Every row gives one point. The window is the flat piece filled in between its corners: a triangle in 3 columns, a solid with four corners in 4, and so on. A path goes straight from each point to the next, and from the last back to the first. After which points does the path pass through the window?

Window (4 x 4):
[[ 27  25  29  -4]
 [-15 -51  70  95]
 [  4  -8  23 -38]
 [-33  17  -8 -28]]
Path:
(1): [ 14 -30  28  31]
(2): [-12 -22  78   9]
(3): [10  7 57 22]
(4): [ 24 -32  37  34]
(5): [ 31 -38  19  35]
(6): [-42  15  77  65]
(7): [-76  24  25 -65]
(8): [-11   7 -10  -3]
(9): [  5  -2 -12 -29]
(10): [ -8  16  24 -66]
(11): [-7  9 77 40]
(12): [ 27 -36   9 -17]
Through the window after points: 7

Window:
[[ 95  39 -59   6 -14 -43]
 [  6  19  -9 -22   2 -39]
 [-13  39  21 -17  11  42]
 [ -6  -7 -15  14   5  -7]
 [-22   5 -27 -40  12  45]
 [-13 -35  17 -37  10  31]]
Path:
(1): [ 59  23 -43 -13 -41 -33]
(2): [ 82  39 -46  23  40 -23]
(3): [ 25   6 -24 -32  55   0]
(4): [ 13  32 -26  21 -43 -14]
(5): [ -3   4   6 -15 -13  -2]
(6): [  9 -22 -19 -56  57  -9]
(7): [-12  -3   1  -9  50 -34]
(8): [-11  21  -1 -25 -22  22]
(9): [ 17  20   4 -17 -36  22]
(10): [ -7  -6   1 -13  36 -15]
(11): [ 35 -53 -14 -27  50  10]
(12): [-25   6  20 -30 -17  27]
Through the window after points: 1, 5, 11

Window:
[[-12 -93 -39 -54 -51 -64  17  92 -41]
 [-41   3 -22 -38 -19  42   6  23 -10]
 [-34   3 -54 -94   2 -17  94   2   5]
 [ 18  45  27  23  86 -36 -13  -3 -44]
 [-36 -49 -30 -16  17   4  41  60  51]
 [ 21 -32  89  41  31 -59 -45 -29 -12]
 [  5  30 -40  15  74   6 -18 -75 -12]
 [ 11  73 -18  34  16 -47  -8 -38 -11]
 [ 34  -7 -35 -23  -3  42  46  14   9]]
Path:
(1): [ 17  -2 -28 -32  25  -3  12  18  12]
(2): [  4  26 -20 -57  66 -32 -17   5  29]
(3): [-11  -3 -14  15  -7  18  59 -10   1]
(4): [ 22 -48  -1  64 -13  27  95  12  17]
(5): [-33  24 -29 -93  33 -50 -20  22 -39]
(6): [ -9  -9 -19 -50   3 -33   0  34  12]
(7): [-23 -34  15   4   6 -11  94 -10 -42]
(8): [-51 -48 -27   4  -7  65  93 -21  -7]
(9): [ 14  -6 -13 -37  31 -42 -15  48   7]
(10): [-14   1 -19 -44  13   1  -6  13   4]
(11): [ -8 -23 -38  -8  18   4  29  -9 -24]
(12): [-24 -13 -10  -6  -6  22  35  19 -10]
Through the window after points: 4, 12

Window, 11 rows:
[[ 56 -21   2  70  -3  35  -5   3  -3 -12  16]
 [ 29 -26 -12   6   8   8  41  12 -14  35  -9]
 [-26  21 -24  15  44 -12   8  -3   7   9 -70]
 [-26 -10 -24 -15 -12 -18   1  58 -29 -66 -18]
 [-14  38 -68 -42   1 -49  -4  33 -18 -55 -14]
 [-22 -14  -9   8  14   5  -2   8 -10  49  24]
 [ 77 -46  36  41  29   5 -21  31  -6   0  30]
 [ 41 -72 -21  12  13  24 -20   3 -18 -11  20]
 [-19 -12  -7  23  14 -38  25 -37 -25  23 -24]
 [  4 -36  10   1   7   3  23 -18  30  10  15]
 [-21  34 -11 -44  -6 -11  -8   1 -30 -13 -43]]
Path:
(1): [ -6  -9 -35   5  -4 -20 -20  16  17   7 -42]
(2): [ 34 -31  -5  17 -14 -23   0   8   2  -1   5]
(3): [  2 -29  -5  13  39  38  15  -3 -36  15  13]
(4): [-18  -5 -11  26  43  -9  48 -67 -95  35   2]
(5): [ -2 -11  -7  -1 -17 -36 -17  30  48 -10 -37]
(6): [ 29 -42 -55   6 -36 -14   6  38  -8  47 -28]
(7): [-15  23  18  14  68   7  26 -20  -4 -15 -27]
(8): [ -7  -3 -25  12  46   4  38 -21 -41 -20 -12]
(9): [ -3  -6 -13   3   0 -27   5   4  -5  13 -21]
(10): [ 26 -49  31  19 -31  -1 -38  25  14 -14 -48]
(11): [ 22   5 -43  19  42  24  30  -2 -21  -1  46]
(12): [ 12 -34  -1   6  26   3  12   1  -8 -18  18]
(13): [ 20 -28 -40  15 -21  12 -27  -6  17  46 -53]
(14): [  1   2 -20 -19 -18 -28 -33  12  14 -22 -37]
(15): [ -5 -31   1  21  40  29  61   7 -39   4  22]
(16): [  6  -2  -9   8  27  -3   7  13 -25 -11 -10]
Through the window after points: 4, 6, 8, 12, 14

Window, 12 rows:
[[-16 -52 -18  -9 -55  12  38  38  46   5 -12  18]
 [ 10  -4  21   2 -63 -13  -7   7 -28 -23  35   4]
 [ -5  32 -12  38  25 -41  19 -21  64  -4 -34 -58]
 [ -3 -13 -44 -15  20 -22 -30 -48  31   1  47  27]
 [  1 -58 -22  30  -2  15  30  43 -47 -11 -10  17]
 [-21  46 -68  -4  -4  -5 -44  56  38  11  47 -25]
 [-58 -36 -43  14 -41 -19  56  -2 -30 -18  37   4]
 [-21 -20  15 -42  -9 -40   3  38 -28  33  17  25]
 [-19   3  61  12  63  20  46 -39 -11 -22   3  11]
 [-15 -55 -54 -17  31   5  21  41 -12  -4  13 -53]
 [ 18  50  32   6 -13  16  53  -4  13  41  17   1]
 [ 43  27 -24 -95 -51   3  -9  12  54   0 -16  90]]
Path:
(1): [-12  -8  -3 -11 -23  12   9   9 -10   1   4  -6]
(2): [  9   6 -13  10 -22 -36  48  42  40   1   6  21]
(3): [ 25  -4 -24  -3 -11 -11  19  40  18 -12 -13  37]
(4): [ -8  -6 -14 -47 -30  17   0   2   0  14  15  25]
(5): [-13  10  -4 -13  -7   9   4 -22  30  35 -27  -4]
(6): [ -4 -25 -16  14  -9 -47  35  47  20 -29  26  -6]
(7): [ 10 -27 -19  13  -4 -20   0  30  15 -10  39   9]
(8): [-53 -16  -4  -1 -31  20  46  -3 -14  18 -19 -24]
(9): [-26  -8  -9  -8 -13   4  -2   5   0  30 -14 -46]
(10): [ 11   8   2   1  -5  -8  44  32  18 -30  23  40]
(11): [ -8 -28 -22  16   6 -11  53  15  13 -47  38  -5]
(12): [-45 -12 -10 -13 -53   0  -9   0 -42  61 -29  16]
(13): [-34 -20  -4 -32 -18   4   8  23  -1  49 -18  -6]
(14): [ 19   6   8   8  -6 -45  37  18 -19 -30  63  41]
(15): [  4  12  -3  -8  -2 -17  15  28  29  -9  18  10]
(16): [ -1  11 -13 -19 -25   4  17  -1  10  16 -17   0]
Through the window after points: 3, 5, 11, 13

Window, 14 rows:
[[ -7 -45  79   7  14  -2 -19 -33 -10   6  10 -44  28  23]
 [ 19 -29  49  -4 -23  -1 -51  14  13  30  37  20  21 -19]
 [ 49 -11 -63   8   2  66  32  40 -10 -31 -50  30  -8 -22]
 [-21  27  57 -16   5  21 -15 -47 -12  22  59  -7  17  -6]
 [ 17   9 -38  45 -40  51  26  28   3   6 -40  44  35  36]
 [  3 -10  95 -63 -40  -2  -4 -42  19  13  -5  -7  44 -14]
 [ 55  -2  51 -13  29   1 -10 -41  28  59  26 -21  49   6]
 [ 27 -16 -32 -23 -14  -8  39  31 -10  23  -7  57 -38  38]
 [ 33  19 -43   3 -33   9  48  81 -29  -4 -13  -5  15   5]
 [-34  46 -25  31  45 -72   1  26  15   6 -24  32  -4 -13]
 [-26 -48  51 -30  -9 -33  38 -29  17 -11  63  18  68 -23]
 [-25  17 -67  44  -8 -33  17   9  43  29 -13 -18 -38 -17]
 [-36  23 -55 -10  24 -14   0  52  58 -15   0   5  -3  29]
 [-41  51  -5  65  46 -46  49  57  84  -1   4   9 -58  -7]]
Path:
(1): [ 43 -19  44 -25  -4 -28 -14 -22  10 -12  30  -5  10   9]
(2): [ 19 -12  23  -3 -25 -20   0 -16  13 -31  30 -22  39  15]
(3): [-36 -17  34 -19   6   9  43   6  20  42  -4  54  26 -30]
(4): [-15 -34   6   1  22  11   0  11  10  62   0  24  49 -13]
(5): [  7  25  10  15  -3 -31  14  -2   5 -11  -5   7  -7   3]
(6): [ 74  40  -7  32 -16 -18 -10  26  43 -26  36 -15 -10  25]
(7): [-30 -12  -7 -19   8   9  38  21   2  35 -19  30  22 -21]
(8): [-32  -3  11  12  20  23   8  26  12   3 -14  -9   6  -6]
(9): [ 84  33 -35  23 -31 -60  36  -7  43 -11  35  38   3 -24]
(10): [ 56  -4 -12  34 -31 -46  22 -27  61 -18  14   9 -12  21]
(11): [-20  -2  10 -19  26  34   4  51 -21  44 -16   7  43 -10]
(12): [-44 -18  -6  -5  19  26  14  47  18  33  -3  22  26   4]
(13): [ 38  20 -17  12 -22 -21  15   3   3 -32  -6  13 -25   4]
(14): [ 10  13   4  15 -13   6  11 -29  -2  -8  15   4  20  10]
(15): [ 10  -9  18 -14  -2  11  15  23   1  28  -5  21   0 -14]
(16): [-16 -18  36  17   2  16 -11   5   7  36   3  -4  30  -1]
Through the window after points: 2, 16

Window (14 x 14):
[[-20   8  22  10  -6 -17 -49  53 -17   9 -56  54 -33  37]
 [-24 -13  23  37 -50 -36  50 -15 -34  31 -33 -37 -46   8]
 [ 32  -8  -5 -29  16  51  48   4 -45  64  -3 -19  31  38]
 [-13  61  13  14 -20 -23  25  25 -31   4  44  14  -7  11]
 [  8 -16  -5  -4  90  -7 -49   0 -22 -36   8 -14  -2  66]
 [  5   6   8 -19 -51 -24  35 -48  44   9   8  21  43 -20]
 [ 67 -35  12  38  -6  43  25  25 -22   9   2   0 -31  42]
 [ 40  -4 -63  64  57  -8 -16 -44   3 -50 -24 -21  35  14]
 [-46  63 -23 -29  40   0  18  20  27  -4 -55 -59   6   2]
 [ 34  30 -46 -29   0   7  33 -32 -31 -19  39  -4  -8  17]
 [ -3 -18 -12  51 -33  48 -36 -12   5 -30 -10  39  47  49]
 [ 16  -7 -32  11 -45 -28  -2 -18  -3 -48  24 -17  77   3]
 [ 34  16 -27  30   6  40 -18 -47 -20 -28   6 -21  18 -37]
 [ 10 -10 -33  11 -34  20  15  13  13  37  33  17  -4  -1]]
Path:
(1): [  5  -7  15  -4   2  33  25   5 -29 -11   5  13  -8 -11]
(2): [-15 -12 -52  48  60  12  33  65 -74 -15 -14  38 -44  -6]
(3): [ 30  12   7 -14 -26   6 -21 -31  24  -3  13 -13  40  37]
(4): [ 52  24 -18   4 -15  14 -28 -26  20  -7  14 -21  27  33]
(5): [-28 -23 -23  10   9  -8  53   7 -41   4  -6  23   1 -12]
(6): [-21  -1 -47  -3  64  16  56  14 -37  -4  37  19  29 -13]
(7): [ 41   2   2  -3 -28  17   5 -14 -12  16  -9 -15   7  36]
(8): [ -3  43  -4 -24  11  -4 -13  13  11  34  -9 -50  -6   9]
(9): [-14   6 -30   5  24  30  52  -6 -15 -27 -40  -2  35  16]
(10): [-43 -31 -11   5  24  19  40   4 -27 -28  16   0  -3 -47]
(11): [ 31  15 -20  26   0   9 -16 -14   0   2 -10 -10  19  29]
(12): [  6  36 -64  29 -36  -2 -82 -24  -3  30  12 -21   5  38]
(13): [  9 -26  54 -14   1   6  95  18 -13 -23  -9  11   5   0]
(14): [-40 -21 -12  22  14  36  22   8 -34 -10 -14  22  -8   0]
(15): [ 32  27  -5   2 -13  -8   8  -9  -5  14   3 -13  -6  30]
(16): [ 14  13 -56  49 -44 -64 -48  17  31  38 -29  -4   2  79]
Through the window after points: 4, 6, 8, 16

Window, 14 rows:
[[ 27 -21   6 -12  -6 -16  39  24 -25   8  50  -4   6 -27]
 [ 28 -44  32 -53 -30 -13   6  -9 -37  11 -12 -53 -28 -12]
 [ -7   3  41 -29 -24  -2  -7  12  57  80  -9  40  22 -19]
 [  5 -29   8  -4 -25 -52  -2  59 -42   6 -16  -3 -10  18]
 [-41 -39  -6 -34 -24 -30 -13  11 -24   2  35 -41  13  -6]
 [  7  40 -24  43  13  32 -36 -13  -3  -6  -3  81 -12  95]
 [  7 -49 -16  40   7 -17 -14   0  26   7  -3  13 -18  11]
 [-16  53 -32   2 -17  20  -2  -1  55  -3 -47  79 -22   5]
 [ -2 -36  15 -64  47 -29  -5  23 -30  11  -1  -2 -21 -17]
 [ 15  19  18  -8  20 -60  -7  -1 -12   0   5 -38  -2   0]
 [  3 -28 -22 -18   7 -51  31 -25 -49  29 -10  -2  19   9]
 [-15 -40  34  -4  12   4  41  24 -16   1 -17 -47  43  -4]
 [-28  26  18  60  -1   3 -27 -32 -19 -23 -21  95 -29  26]
 [-18  55 -27  52   4  44 -41   3   4  50 -35  64 -32   0]]
Path:
(1): [-15  13  14  35  -9  -5 -35 -14  -6  -7 -14  51   5 -16]
(2): [-16   3  21  -7   7   1  36  -5   3  41 -13  67 -55  77]
(3): [-41   5  38  -6  16 -26  10  33   0  42  20   9 -55   1]
(4): [ 28 -12 -18   6  -4   6 -26 -10  -6 -22 -26   5  37   7]
(5): [ 23  -5  10 -16  45 -22 -65 -19 -31 -19  -2 -42  37  -6]
(6): [-10  19   9  10 -17 -39  38  14   3  26  -4  21 -35  10]
(7): [-12 -19  31   8  16 -35  11  -1 -20  22   1  -2 -30  16]
(8): [ 30   7 -54 -22 -23  -3 -48  25  27 -19 -11  11  45 -27]
(9): [ 30 -11   8  -1 -12 -27 -22  14 -19  -7  15   5  26  10]
(10): [-21 -20  11 -22   9 -26  21   6 -10  17 -12  -5 -15  -1]
(11): [-21  -5   9 -21   4  -3  29   5 -14  35   7  -3 -11  39]
(12): [  1  -4   7 -10  -3 -20 -15  10 -16   0   0  14   7 -16]
(13): [ 21   3 -31  -1  -1  12 -49  15 -20 -15 -38  38  37 -12]
(14): [-13 -30  28   3   8 -39  50  -5 -22  16  27 -27 -33  18]
(15): [-28  -2  27   7  26 -28  32 -35  -8  14   8  -7 -43  32]
(16): [ 31 -14 -14 -21 -26  -5 -42  49 -14  -1 -20  41  52  -9]
Through the window after points: 1, 5, 7
